Every row gives one point. To make a cloud, some directions were put in groups of two or more. Within a group, all points are equally far from the middle, so they leave a hole (a ring in 2 directions, a hollow ball in 3). The other directions are filled evenly. Then the cloud was stretched, turned, moved and blurred a little. How many holes are there, and how many directions does each take, smallest first?

Cloud (20 x 3)
[[ -2 -40  -7]
 [ 12 -23  11]
 [ 12   0  48]
 [-50   2  -1]
 [ 18 -22   9]
 [ -8  20 -51]
 [ 25 -16 -47]
 [ 17 -23   7]
 [-53  -9 -12]
 [ 23  21 -29]
 [-16   7  50]
 [-55 -13 -19]
 [  7   5 -60]
 [ 33  31  -6]
 [ 37   4  21]
 [-42  -9   9]
 [-34 -24   4]
 [ -8  15 -58]
 [-31  -7  23]
 [-46 -10   0]]
Holes: 1 (2)

Cloud (29 x 4)
[[-30  -9  -3 -42]
 [-41 -11  15  -6]
 [ 19 -17 -38   7]
 [ 30  -5   6 -50]
 [-20 -20  -7  20]
 [ -4  22 -43  -8]
 [-13  13 -60 -13]
 [ -8  46 -11  32]
 [-25  39  12   6]
 [ 14  13  -1 -53]
 [ 45   8   8   3]
 [  9  -8 -35   9]
 [ 12 -23 -13  29]
 [-12 -31  28  23]
 [  8  -1  -2 -21]
 [  1  19 -41 -16]
 [ 13  -8  44  17]
 [-21  -7 -15  21]
 [ -1 -45  17 -36]
 [ -7   6  20 -40]
 [ -8  41 -49  -2]
 [-14  36   5   4]
 [-11 -21  20  21]
 [ -7   0  46   4]
 [  6 -40 -29   1]
 [-36  17  31 -23]
 [-30  10  -2 -14]
 [ -9 -27  47 -15]
 [ 31  22  30   2]]
Holes: 0

Cloud (50 x 6)
[[-28   0 -34   6  -1 -15]
 [ -1  18   9  34 -27  -5]
 [-27 -19  21  10  15   5]
 [ 38 -12  24 -29  -6  -3]
 [ 33  23 -12   4 -26 -20]
 [ 32   2  30  12 -18  20]
 [-35 -26   1  -3  26 -16]
 [ 41  -4   0  24   1   9]
 [-21 -20 -21  -4  15 -26]
 [-11  17  27  12  29  12]
 [-26  12  14 -20   2 -46]
 [ 52  19  20 -14   8  -7]
 [-26   5   6  18  13 -26]
 [-23 -20  18  10  20 -19]
 [ 27  26  -7  24 -14 -16]
 [ -6  -1 -26   8  21 -19]
 [-14  25 -15   5 -26  11]
 [-15  19 -16 -47  18   4]
 [-14  -5  18 -14 -39 -30]
 [ 45   2  39  -5  11   6]
 [ -3  22   9  16  33 -25]
 [ 36  24  37  11  11   2]
 [-53   2 -10 -26  -4   0]
 [-18  14 -10  -1  22 -36]
 [-34  16   6  11  39   7]
 [  8  -1  35 -18  -9  26]
 [ 12   8  -2 -21 -38 -30]
 [  5  11  31  14 -10  18]
 [ 32  -2  17 -36   6   6]
 [ 24  10  10  33  -4   7]
 [ 32  -2 -10 -16  10 -21]
 [ -9  -3  43  19   4 -35]
 [ 37  -7  23  17  -5  18]
 [-12  16  52  -9 -12 -15]
 [-15  -9  25 -25  -3 -48]
 [-12  11  60 -11  -7 -25]
 [-30   5  35  -7 -10 -22]
 [ 35  -3  27 -21  -4  19]
 [-35  -9 -16 -16  -6 -24]
 [ -8 -19  33 -25  16 -43]
 [-43  -3   1  -4  26 -25]
 [ 37   6 -15  21  -2   7]
 [ 13 -10  49 -26  23   9]
 [ 12   7  18  23 -22  25]
 [ 19 -32  15  33  -7  -7]
 [ 12   5 -18  16  14  34]
 [-11 -42 -25  -4  21   3]
 [-14  -3  -9   1  51 -16]
 [  4 -23  -4 -28 -14 -23]
 [-10  15  10  -2   6 -60]]
Holes: 1 (4)

Cloud (77 x 8)
[[ 19  35  -9  17 -24  -3  22   1]
 [ 17  19   9 -30 -10  -6  19 -24]
 [ 11 -45 -41  15  14  -2  17   9]
 [ 15  32 -42  32   0  42   9 -30]
 [-24  29 -11  17 -25   7 -20 -37]
 [-47  20  20 -37 -37  20   9 -29]
 [-29 -12 -53  -1  19  -3  -8 -20]
 [ -4 -11   2  23   7  -7 -23  14]
 [ 23   1 -27 -23 -28  -5  27 -30]
 [-37  -2  29 -36 -24  36   4  17]
 [ 10  31 -34  12 -24  21  13 -17]
 [ 21 -18 -10  -8 -18 -12   4 -12]
 [-26  28   5 -10  30  26 -15 -25]
 [-46  10  22 -31  14   0 -20 -10]
 [-26 -16 -17  40  -6   9 -10 -46]
 [-28 -26  -5   9  -6 -37   9   8]
 [-38  23   5 -39  35  -7   5  -7]
 [ 24  26   7 -33   5 -15 -19 -23]
 [-39  -1 -23  -7  25 -33   9 -10]
 [-16   2 -22  45  -2  21  -6 -40]
 [ -8 -22 -50 -24  15  -1  -5 -31]
 [-30  -6 -14  36   5  24   8 -20]
 [-20   5  21  14  14  22  23 -21]
 [  3 -16 -13  -5  22 -26  15 -10]
 [-33  14 -16  -3   1  13  43 -13]
 [-10  -7  15 -56  15  12  21  35]
 [-17  -5 -21 -28   1  11  -8  16]
 [-26 -16  18   3   8 -19 -18 -18]
 [-34  12 -20   1 -52 -19   8 -26]
 [ 27  -8  17 -16  -5 -21 -11 -42]
 [ 18   2 -37 -12  14 -11 -20 -10]
 [ 24   0   2  14  35  21 -11   4]
 [ 10  25 -12 -47   7 -21  -4   1]
 [-39  -2  -9 -37  27  18  39   0]
 [-46  -3  11 -49 -40 -15  28 -14]
 [-34  13 -24  22 -14 -55   0 -17]
 [  7  24  33  -9 -21 -22 -24 -14]
 [-22 -35 -10   2  16   9 -23 -46]
 [ 35  29 -27  42   6  38  22  -4]
 [ -6  32   5 -12  16  18  17 -39]
 [  3  48   6  28 -54   9   5  22]
 [ -6  -7 -48  27   3  24  20 -22]
 [-25 -15  26  12   9   8  -6 -20]
 [ 16 -21  12  -2 -13 -20 -27 -17]
 [-20  30  -8  37  -8   0 -12 -27]
 [ 23   7 -49 -14  -6  -5  -5 -10]
 [-11 -10  18 -20 -17   2  26   9]
 [ -2 -30 -10 -36  20  -1 -29   2]
 [ 11  15 -32  42   3 -32  21   0]
 [ -4 -22  30 -32  -9   4   3  13]
 [-39 -15  -9 -26 -25   6 -28 -33]
 [-37  10 -22   7   2  18 -19  22]
 [-21 -45  -9 -16  32 -19  29 -39]
 [ -4  -7  26 -29 -24  33   3  -5]
 [ -5  12 -11  32 -36  -3  10   7]
 [-15  30 -11   8 -39  16 -16  17]
 [  3  16 -43  42  26 -17   4 -34]
 [ -9  26  26   2 -11   9  33  17]
 [ -5 -42 -14   4 -17 -40  -4 -20]
 [-14 -10  29 -49  -7 -31 -15 -12]
 [  9  33  16 -28  10   3  21   0]
 [ -1   1 -15  -1 -43  -2  18 -25]
 [  8  -5   0 -35 -29 -32 -24 -14]
 [ 16 -38 -27  -9 -13  -1 -36 -12]
 [  3 -32  -3 -17 -38  -8  42 -47]
 [  2  -7  29 -35 -26   2 -14 -15]
 [ -7  26  17 -15   3  29  14 -17]
 [-11   4  40 -10 -15  10   0  18]
 [-20  41 -19   6   4   7   7  -3]
 [ -8  -6 -14 -36  31  -1  44 -35]
 [-21  -9 -60   1  10  10 -11 -31]
 [ -3  26 -55  24  35 -31   7 -30]
 [ 26 -23 -17 -24  -9  21  16 -15]
 [-14  -6   2  -8  28  -5 -23 -47]
 [-12 -11 -31   9 -33  -4  30 -42]
 [ 47   7  -8 -11   1  21 -12 -34]
 [ 27  -4 -15 -25  18   6 -21 -48]]
Holes: 0
